Each row is a point. The points of each table are mixes of a few directions, plus a little noise. Count the directions of each table, and those that both share. Where both have some left over, give the other angles between the two spaces (their principal angles), to ten degrees, smallest first.
In the rows, 128 means zero.

First:
[[ 98 104  71]
 [108 144 113]
 [175 103 173]
 [130 161 155]]
Second, 5 rows:
[[107 131 134]
 [147 136  93]
 [131 110 182]
 [159 106 174]
 [ 98 157  58]]
Directions: first 2, second 2, shared 1; angles 70

First, 7 rows:
[[163 143 113 235  95  96]
 [125 131 203  71 130 109]
 [125 131 112 164 129 121]
 [110 147 135 115 147 154]
 [111 103 106 125 137 111]
 [132 138 175  89 126 129]
 [129 104  51  98 131 176]]
Second, 9 rows:
[[141  96  47 114 115 157]
 [152 146  61 179  73 109]
 [124 100 130  95 153 153]
 [ 66 183 132  79 137 122]
 [146 127 189 161 134 108]
 [ 99 170 155 123 128 109]
 [ 98 157 153 109 138 120]
 [180  67 113 154 128 147]
 [144 107 172 138 144 128]]
Directions: first 4, second 3, shared 2; angles 70

First, 9 rows:
[[151 118 161 165 119 174 169 186 179 100 133]
 [136 125 139 140 125 143 141 147 145 119 130]
 [142 122 148 151 123 156 153 164 160 111 131]
 [149 119 158 162 119 171 166 182 175 103 132]
 [131 127 131 132 127 133 133 134 134 125 129]
 [ 99 141  86  81 140  69  75  53  63 164 122]
 [129 128 129 129 128 130 130 130 130 127 128]
 [103 139  93  88 138  78  83  65  73 158 123]
 [113 135 107 104 134  97 101  90  94 146 125]]
Second, 11 rows:
[[ 64  93  20  46  85 123  24   7 100 156  66]
 [138 134 144 140 135 129 143 147 133 123 138]
 [150 139 165 157 144 130 164 170 138 118 149]
 [126 126 123 124 126 128 123 122 127 130 125]
 [125 126 123 124 126 128 123 122 127 130 125]
 [138 133 144 141 134 128 145 147 132 123 137]
 [143 136 154 148 138 130 153 157 134 121 142]
 [143 137 155 149 139 129 154 158 135 121 143]
 [ 96 110  73  86 107 125  75  66 114 142  97]
 [149 140 163 154 143 130 162 168 138 118 148]
 [137 133 142 139 134 128 143 144 132 124 136]]
Directions: first 1, second 1, shared 0; angles 40

First:
[[170 102 127 198 112 134 118 145 120  91 133 103 121 124]
 [181 134 128 124 186 107 146 124  78 148 148 101  88 174]
 [ 67 126  79 186 124 111 111 119 177 124 100 160 190  27]
 [ 71 170 160  98  99 154  94 154 180 138 116 170 155  98]
 [150 128  89 166 160  80 169 110 158 152 127 121  99 106]
 [116 144 129 127 164 132  99 135  96 135 129 135 152 118]
 [117 125 156  35  99 146 151 112 115 139 132 131 108 190]
 [150  95 155  92  79 159 137 124  97  98 137 105 111 187]]
Second, 11 rows:
[[133 137 167 129 101 142 144 137 136 136 107 125 140 124]
 [151 139  87 206  87 115 155 141 199 120  97 112 113  78]
 [122  89  94 167 167  85 104 114 171 107 187 154  92 115]
 [110 133 182  54 136 156 103 132  83 133 147 144 139 175]
 [143 138 103 155 119 126 160 122 115 140  85 100 148 103]
 [116  88  76 134 203  85 103  95 101 118 182 144 113 134]
 [115 104  91 118 177 105  97 111 114 115 176 144 109 144]
 [119 172 103  54 120 173 106 141  68 130 106 111 137 171]
 [140 119 200 157 103 126 172 127 140 149  97 123 158 101]
 [131 142  73 112 152 131 136 113  67 137 101 101 147 133]
 [129 148 234 123  45 165 127 174 213 122 125 151 113 131]]
Directions: first 5, second 4, shared 2; angles 80, 90

First:
[[114 142 114  96 128 107 101 132 154  96 129 113 128 141 110 111 135 117
  131 103]
 [127 130 127 126 128 126 125 128 131 125 129 126 128 129 126 126 129 126
  128 126]
 [129 127 129 131 128 130 130 128 126 130 128 129 128 127 130 130 127 129
  128 131]
 [182  78 182 246 129 208 231 115  31 249 124 183 128  79 194 192 102 169
  118 225]
 [116 139 116 101 128 110 104 131 150 100 129 115 128 139 114 113 134 119
  130 105]
 [124 132 123 118 128 122 120 129 136 118 128 124 128 132 122 122 130 124
  129 120]
 [118 138 118 105 128 113 108 131 146 105 129 118 128 137 115 116 133 120
  130 109]
 [116 140 116 101 128 109 104 131 151 100 128 116 128 140 112 113 134 118
  131 106]]
Second (8 x 20):
[[178 200 150 152 191 129  94 111 133 120 191 136 139 102  89  80 116 107
  126  83]
 [ 95 104 122 121 116 133 130 137 140 142  92 119 130 132 132 132 115 124
  140 146]
 [144 128 122 125 129 121 135 127 142 130 131 115 127 120 133 131 151 138
  115 102]
 [119  93 125 157 108 134 152 121 116 176 104 136 119 116 151 142 137 136
  112 148]
 [178 167 148 124 185 149 131 139 158 121 150  98 152 101 111 118 121 135
  142  83]
 [ 79 112 122 117 105 124 112 132 119 121 105 141 123 151 124 124 103 111
  144 166]
 [134 161 116 114 137  99  92 117 144  98 157 126 123 133 104  97 145 112
  115  88]
 [ 98  60 120 114  53 135 179 141  71 115  94 153 112 168 181 199 135 160
  131 209]]
Directions: first 1, second 5, shared 1

First:
[[137 134 106 129  95 154  92  97 101 133 122 139 142 128  80 137 122 158
   74 180 130 119 117 142 119 174 136 116 114 131 170 169]
 [112 108 145 107 116 134 100 126 127 131 129 152 129 126 146 121 135 111
  117 118 130 133 115 156 112 118 142 163 107 115 127 121]
 [139 154 126 155 144 142 111 108 129 121  96 139 157 123 132 129 198 103
  120 210 151 129 146 118 153 186  97 150 131 133 106 146]
 [154  94 114  76 172  86 228 165 150 165 194  41  84 136 188 163  29 159
  186  11 176 132 147  76  89  71  98  57 128 148  67  12]
 [ 98 157 145 153 145 129 119 144 140 119  94 171 148 121 108  99 197  70
  132 172  98 131 108 140 132 133 131 175 116 116 134 140]
 [ 97  75 161  77  43 144  50 107 114 117 152 136  88 119 153 123  75 158
  119  33 145 128 135 188 138  79 150 148 139 125 138 159]
 [144 154 108 153 155 128 150 128 126 132 113 129 148 132 102 131 151 123
  117 184 119 124 123 106 125 162 121 117 121 130 137 132]
 [ 76 152 148 116  91 147  84 125 129 128 110 147 121 108  94 111 173  90
  125 136 149 123 123 160 136 136  97 156 123 145 127 151]
 [153 104 134 135  94 137  91  97 118 102 131 112 117 131 162 135 105 174
  130 105 139 129 169 133 176 123 134 118 171 130 124 173]
 [193 102  96 135 226  79 247 170 146 150 164  90 137 160 180 151  59 154
  154  99  91 139 111  64  77  95 168  84 110 103 114  33]
 [107 176 125 173 128 128 133 142 129 111 100 149 138 126  62 104 162 108
  129 162  78 119 116 124 147 130 134 127 142 133 167 173]]
Second (8 x 32):
[[ 94 124 155 115 157 123 130 132 109 140 156 136 110  85 150 136 145 107
  161  57 186 134 147 141 137 118 100 140  86 162  66  99]
 [142 125 144 134  87 124 124 116 145  92  72 127  91 128  90  84 130 127
  155 121 104 112 133 141 188 110 111 142 191 123 197 182]
 [167  75 129  98 191 141 130 100  98 131 167 152 132 151 187 164  47 212
   99  98 156 125 138 134 112 110 164 133  63 133 128  58]
 [ 76 162 112 118  46 140  89 142 136 152 137 100 135 115  85 131 164  81
  105 155 130 134 110 138  91 156 109 104 148 130 112 170]
 [211  65 156 155 169 131 107  71 114  66  93 168 128 145 215 121 109 198
  138 127 123 127 179 135 220 115 166 180 156 107 152 154]
 [ 77 196 104 138  78 124 150 177 161 141 132  78 123 142  55 119 132  96
  136 139  88 120 112 102 103 111 101  68 178 143 137 144]
 [146 146 109 161 189 120 161 150 136 132 149 125 170 152 164 150 138 133
  121 166  99 140 131  87 106 132 157 111 117 117  89  94]
 [109 128 118 102 108 123 133 136 125 166 117 136 131 103  81 117 161  68
  107 163 135 130  74 147  70 169 117 142  86 114 145 124]]
Directions: first 6, second 6, shared 3; angles 30, 40, 70

First:
[[106  91 129 149 151 106 147 117  96 103 103 118 106 104 125 177 140 173
  156 143 146  44 124  37  88  87  45 134 126 131 147 200]
 [131 126 119 141 112 143 109 137 151 139 123 117 125 130 114 125 137 104
  127 152 124 140 149 168 133 130 177 111 107 115 122  89]
 [144 139 158  88 158 110 151 114  92 117 148 144 147 127 159 130  82 165
  120  93 141 126  74  74 127 130  65 162 161 153 142 194]
 [155 163 138  96 116 143 117 133 145 149 157 140 156 148 140  85  99  99
   99 105 118 201 113 193 165 166 183 133 139 134 116  87]
 [139 146 131 114 122 134 124 131 137 137 141 135 141 137 133 106 117 113
  114 117 122 163 124 161 146 147 154 130 133 131 123 106]
 [150 141 139 113 121 141 112 133 143 142 141 127 145 136 133 116 105 110
  114 135 130 161 119 167 145 144 169 129 125 129 125 106]
 [102 126  99 151 116 127 133 133 137 125 116 130 110 130 112 117 172 117
  135 119 110 126 163 142 127 129 135 110 122 116 117  99]
 [106 128 105 143 124 122 140 128 128 120 119 135 114 129 116 118 162 128
  134 112 114 123 151 127 125 129 119 118 130 121 119 116]
 [118 123 125 131 135 119 138 124 118 120 124 130 122 123 130 135 134 141
  134 121 128 112 126 104 119 120 102 132 132 130 130 145]
 [130  97 134 151 126 134 110 131 134 128 109 102 118 112 114 170 129 132
  143 183 147  83 136 111 105  98 134 118  98 118 141 141]]
Second:
[[125 129 125 154 140 124 128 114 131 129 113 136 106 147 107 103 131 119
  132 140 116 114 156 146 137 139 139 100 129 117 138 115]
 [121 130 100 125 143 106 136 124 131 171 143 167  90 135 131  85 177 123
  122 115  71 118 140 104 131 152 100 128 177 147 120 166]
 [141 127 142 145 145 134 128 109 120 119 108 120 114 142 113 120 101 133
  132 157 142 100 140 133 136 125 135 100 114 115 146 133]
 [140 124 147 135 152 123 134 109 126 134 121 130 113 141 123 107 107 135
  123 140 120 118 127 126 138 132 119 122 137 133 155 142]
 [131 122 126 130 129 128 119 128 118 125 123 127 127 122 125 148 125 133
  137 147 143  98 128 108 115 119 121 120 121 123 123 149]
 [107 133 113 145 109 128 126 138 144 117 124 130 136 134 115 121 151 105
  130 107 119 159 152 169 132 139 156 123 120 116 116  70]
 [147 155 121  83 111 165 141 135 116 127 138 109 142 117 159 131 114 147
  113 123 152 144 103 118 145 117 136 131 112 131 107 144]
 [124  97 164 159 145 103 114 121 133 111 118 121 139 128 110 155 100 125
  141 143 139 116 123 130 108 119 118 142 125 127 163 119]
 [140 108 175 148 160 114 130 106 131 119 117 117 127 140 118 124  80 136
  128 142 132 125 116 135 131 125 118 136 130 134 180 129]
 [126 171  47  40  44 186 121 189 102 128 162 116 170  70 184 198 188 141
  126 109 179 130 103  76 107  99 140 138  94 123   7 162]
 [107 112 148 144 131  99 130 134 155 128 141 134 144 132 125 117 136 109
  123  87  94 186 122 163 128 143 126 168 151 144 154  80]]
Directions: first 3, second 5, shared 1; angles 30, 50

First:
[[ 99 115 136 121 121 106 143 123 154 129 160 115 144 109 126 128 122 180
  152 148 120 135 101 136 144 136 169 123  97 139 114 146]
 [145 157  92 134 130 147 147 166  94 141 151 135 101 144 142 132 135 138
  167 130 106 150 118 121 104 137 150 124 110 136 124 117]
 [125 124 122 123 121 123 140 128 136 126 137 125 122 125 138 125 127 115
  130 142 118 115 125 125 147 126 138 127 131 130 127 125]
 [ 96 121 168 133 141 111 111 116 146 135 140 119 172 109  93 137 126 239
  152 114 156 176 103 147  96 144 154 126  75 128 111 168]
 [136 131 127 124 125 129 143 132 136 114 117 128 111 129 145 122 131  87
  118 135 126 108 137 114 152 121 129 134 143 111 133 119]
 [183 196 183 148 176 173 126 171 101  80  24 149  85 151 130 122 168  86
  108  55 210 168 177  83  82 132  97 166 130   7 147 131]
 [ 97  98 139 115 113  98 139 104 168 124 153 113 148 105 128 125 116 146
  128 156 117 108 110 137 168 126 154 123 121 142 119 140]
 [144  79  57 127  97 138  74  85  89 176 142 142 142 152 122 133  97  32
   69 143  73  65 153 161 133 101  34 101 219 232 149  77]]
Second (8 x 32):
[[110 115  73  98 103 126 138 101 152 135 144 133 165 109 144 132 128 114
   97 165 105  99 137 129 180 119  78 131 169 158  97  92]
 [104 131 139 110 127 118 144 115 168 111 125 123 160 104 131 127 138 168
  121 135 146 138 127 120 154 133 124 140 115 104  99 135]
 [182 112 140 184 135 141  81 157  38 168 145 127  52 197 113 121  96  57
  157  85  88 122 122 151  38 122 162  86 122 188 203 144]
 [104 117  95  99 108 120 141 100 164 127 141 128 170 106 140 129 130 137
  102 156 116 111 134 126 175 124  90 132 149 144  93 108]
 [122 145 190 139 151 121 135 142 144 104 107 120 124 120 116 124 139 180
  150 101 170 166 119 118 106 141 172 139  79  73 129 167]
 [140 195 154 126 172 156 160 177 121  83  56 148  93  92 125 149 176 150
  151 137 206 157 131 100 137 139 161 187 128   7 135 116]
 [130  86 152 151 114 107  98 110 120 156 170 108 130 167 119 109  92 126
  134  93  88 129 118 148  83 127 142  82  95 194 144 166]
 [132 123  82 118 114 136 127 121 118 140 136 137 130 128 138 134 125  92
  112 152 105 102 136 132 149 119  96 128 168 156 126  95]]
Directions: first 4, second 3, shared 1; angles 30, 60

First (11 x 32):
[[122 128 133 134 129 105 125 102 109 133 132 130 142 150 132 134 116 125
  128 129 117 130 115 135 116 138 116 115 118 120 118 134]
 [120 128 135 137 129  97 124  92 102 134 134 130 147 158 133 135 111 124
  128 130 114 130 110 137 112 141 112 111 114 117 114 136]
 [140 128 118 115 126 176 135 184 169 118 119 125  99  81 120 116 154 134
  128 125 150 124 156 113 153 108 153 155 150 146 150 116]
 [137 128 121 118 126 163 133 169 158 121 121 126 107  94 122 120 147 132
  128 126 144 125 149 117 146 113 147 148 144 141 144 119]
 [112 127 141 145 131  65 119  55  75 141 140 133 166 189 139 143  94 120
  128 132  99 133  91 147  96 155  95  93 100 105 100 143]
 [139 128 119 116 126 170 134 177 163 120 120 125 103  87 121 118 151 133
  128 125 148 125 152 115 150 110 150 152 147 143 147 118]
 [124 128 132 133 129 110 126 108 113 131 131 129 139 145 131 132 119 126
  128 129 120 129 118 133 119 135 119 118 120 122 120 132]
 [127 128 129 129 128 124 127 123 124 129 129 128 131 132 129 129 126 127
  128 128 126 128 126 129 126 130 126 126 126 126 126 129]
 [117 128 137 140 130  84 122  78  91 137 136 131 154 170 136 139 105 123
  128 131 108 131 103 141 106 147 105 104 109 112 108 139]
 [116 127 138 141 130  80 121  73  88 138 137 131 157 174 136 140 102 122
  128 131 106 131 100 142 103 148 103 101 107 110 107 140]
 [155 129 106  99 123 233 143 249 216 107 108 121  65  27 110 103 184 141
  129 121 177 120 189  96 182  84 183 187 175 166 175 103]]
Second, 11 rows:
[[104 158 149 132 109  76 124 123 127 162 111 105 146 146 110 120 148 114
  170 108 152 116 110 122 133 125 145  91 139 139  79 132]
 [140  61 117 165 162 125 123  98  90 116 125 146 137 122 143 166  90 138
   95 190 106 141 104 130 123 155  97 120 103 123 154 120]
 [111 170 132  92 111 113  97 105 149 124 107  96 113 124 118 146 124 130
  138 123 121 125 107 157 126 137 141 108 142 150  74 148]
 [114 140 145 128 100  87 118 103 134 164 118 111 143 136 120 132 128 103
  149 107 130 107  92 145 126 146 136 114 135 123 103 136]
 [148 124  99 120 113 214 154 182 121  87 138 120 107 113 157  94 143 122
  103 111 125 128 188 129 108 111 155 192 114 120 202 105]
 [141  87 125 151 128 132 139 113 111 138 145 149 143 133 144 130 110 113
  108 131 111 122 116 133 117 146 110 151 111  99 173 122]
 [132 100 134 153 189 102 131 130 120 125 132 167 134 128 108 146 124 168
  129 177 142 156 129  85 158 112  93  86 131 142 106 127]
 [109 143 147 121 123  83 101 130 169 162  87 102 120  94  91 153 145 128
  165 141 159 116  89 125 166 131 148  83 163 167  61 136]
 [136 141 121 120 120 159 147 145 123 113 151 137 127 143 142  99 136 125
  120  99 123 130 162 125 113 114 130 158 120 110 159 124]
 [148 153 119  95 119 186 148 160 164 110 169 156 108 125 135  90 141 131
  111  77 121 128 173 125 126 102 126 184 138 103 171 131]
 [124 130 120 131 135 132 127 120 100 107 125 119 130 143 139 131 120 135
  121 142 119 138 137 133 111 130 127 121 112 132 126 126]]
Directions: first 1, second 6, shared 1

First:
[[116 152 131 124 161 137 104 134 128 122  81 149 167  84 175  96  54 131
  107 173  69  96 111 157 133 141 107 127 145 160 121 177]
 [119 122 146  99 113 132 120 116 157 119 145 117 128 149 137 123 128  89
  130 138 134 166 111 111 102  97 158 135 121 135 107 114]
 [135 128 123 160 177 138 140 161 110 134 106 153 149  89 140 132  78 166
  112 126  76  78 145 130 168 151  92 144 160 119 119 143]
 [114 142  23 131 172 101 158 139  11 112  57 132 114 140 203 176 103 198
  126 118 139 119 146 187 206 208  31  91 172 165 135 196]
 [141 149 164 105  38 116 111  68 132 137 145 129 104 152  56  95 235  97
  167 124 170 139 139 124  79 110 175  79  87 152 172 101]
 [118 105 138 133 125 132 113 140 193 130 174  88 121 139 123 132 128 100
  113 131 175 164  92 120  90 100 166 162  86  82 128 106]
 [138 123 111 126 146 127 163 137  75 123 113 152 123 141 136 157 126 153
  140 102  98 119 166 109 175 143  95 122 176 145 103 122]
 [124 128 135 140 132 132 111 135 160 133 136 116 136 111 126 115 114 122
  115 142 136 123 108 138 110 123 140 141 106 109 139 133]
 [137 100 157 165 102 132 118 139 205 150 201  88 108 129  57 128 180 113
  123 105 196 138 110 109  81  99 182 161  63  49 161  76]
 [131 123 167 120  93 133 113 112 176 134 162 117 124 137  92 109 160  92
  135 130 147 146 116 108  85  93 176 134  97 115 134  97]
 [132 136 113 105 151 129 158 128  62 114  87 167 136 138 163 145 102 146
  140 120  67 119 165 113 180 144  87 111 195 178  89 141]]
Second, 10 rows:
[[137  87 150  92  66 154 150 102 148 138 172 133 141  89 159  65 169 134
  192 133 124 189 116 126 126 156 102 100 143 163 141 112]
 [127 191  98 162 202  97 104 173 101 121  44 131  99 194  96 223  65  88
   72 132 134  28 150 126 129 102 197 159 112  99  96 149]
 [147 155 116 113 138 130 129 152 119 139  68 139 103 161 142 167  97  74
  167 142 125  75 147 114 128 133 190 125 139 156  90 139]
 [144 140 122 112 128 135 133 140 123 137  93 134 111 143 145 145 109  92
  169 138 123  98 142 115 128 132 166 121 141 155  99 139]
 [157 105 132  89  96 168 149 117 132 142 135 121 121 102 188  96 122 109
  230 136 103 140 143  99 127 130 126  96 169 189  93 151]
 [104 115 131 162 145 115 116 113 131 113 174 113 151 109  99 114 143 185
   56 111 132 160 112 146 130 110  70 143 109  82 165 123]
 [142 110 126 118 127 158 136 114 125 131 149 107 128 101 169 107 113 141
  175 123 101 138 139 106 129 108  99 112 157 156 103 161]
 [117 160 127 134 136  94 117 152 127 127  83 155 119 171  87 167 132  95
   85 138 157  95 122 149 127 152 183 146  97 104 142  96]
 [117 100 152 113  75 125 138 108 151 130 169 144 148 105 115  80 184 144
  128 131 147 189 103 149 126 164 105 120 113 124 171  86]
 [ 89 114 128 186 164 105 107 108 128 102 194 102 160 104  81 117 143 217
    7 100 133 168 106 154 130  92  41 157  99  52 181 125]]
Directions: first 5, second 3, shared 0; angles 50, 50, 90

First:
[[ 79 152 115 109  92 190 126 110  61 142 128 133 122 141 172 116 154 107
  189 131 172 129 132 152  82 159 141 135 101 117 128 102]
 [111 151 133 107 101 154 108 121  94 137 133 124 138 112 149 124  94 105
  150 121 157 156 130 133  87 137 138 145 111 135 129 113]
 [ 78 155 116 106  89 191 123 110  58 142 129 132 123 137 173 115 146 104
  190 129 175 134 133 152  76 160 142 137  99 119 128 101]
 [137 138 141 116 119 122 106 132 129 130 132 120 141 103 125 130  77 115
  117 119 133 157 127 120 109 120 133 142 124 141 130 127]
 [131 146 143 109 109 130  99 130 117 132 134 118 146  97 132 129  64 107
  124 116 143 167 126 121  94 122 136 149 119 144 131 121]
 [147 121 135 133 139 106 125 135 151 124 129 125 133 119 113 133 111 133
  105 125 114 133 126 118 141 116 124 129 137 134 128 137]
 [160  86 118 168 180  80 168 139 192 112 119 138 109 161  90 136 195 171
   87 142  75  75 126 119 208 112 107  96 160 114 125 156]
 [159 120 141 133 144  89 118 140 167 121 130 121 138 108 103 137  88 134
   88 122 106 141 125 110 144 106 123 131 141 141 129 142]
 [149  84 110 172 179  91 179 135 183 113 116 142 101 175  97 132 224 175
  101 147  78  60 127 127 211 121 107  89 159 107 124 154]]
Second (9 x 32):
[[139 114 168 124 101 107 115 108 121  74 127 143 181 158 135 118 112 105
  103 120 183 118 114 110 136 122  96 138 149 108  87 127]
 [134 120 151 126 113 116 121 117 124  98 128 136 158 145 132 123 119 115
  115 123 159 122 120 118 133 125 110 134 139 117 105 127]
 [116 144  82 133 158 152 143 151 136 191 129 111  66  93 120 140 146 155
  156 138  64 140 144 149 119 135 165 116 105 151 175 129]
 [126 130 123 129 131 131 130 130 129 135 128 126 121 124 127 129 131 131
  131 129 121 130 130 131 127 129 132 127 126 131 133 128]
 [129 127 131 128 126 126 127 126 128 124 128 129 132 130 128 127 126 126
  126 128 132 127 127 127 129 127 126 129 130 127 125 128]
 [105 159  41 136 186 174 156 172 143 248 129  96  10  62 113 149 162 179
  182 145   7 151 158 167 110 141 199 106  84 172 217 130]
 [133 121 148 126 114 117 122 118 125 101 128 135 155 143 132 123 120 116
  115 124 156 123 121 119 132 125 111 133 139 118 107 127]
 [126 130 121 129 133 131 130 131 129 138 128 125 119 123 127 130 131 132
  133 130 118 130 130 131 127 129 134 126 124 131 135 128]
 [144 106 188 121  88  96 109  98 118  45 127 150 209 173 138 113 104  92
   91 117 211 113 107 101 140 119  80 143 158  98  67 127]]
Directions: first 2, second 1, shared 0; angles 80
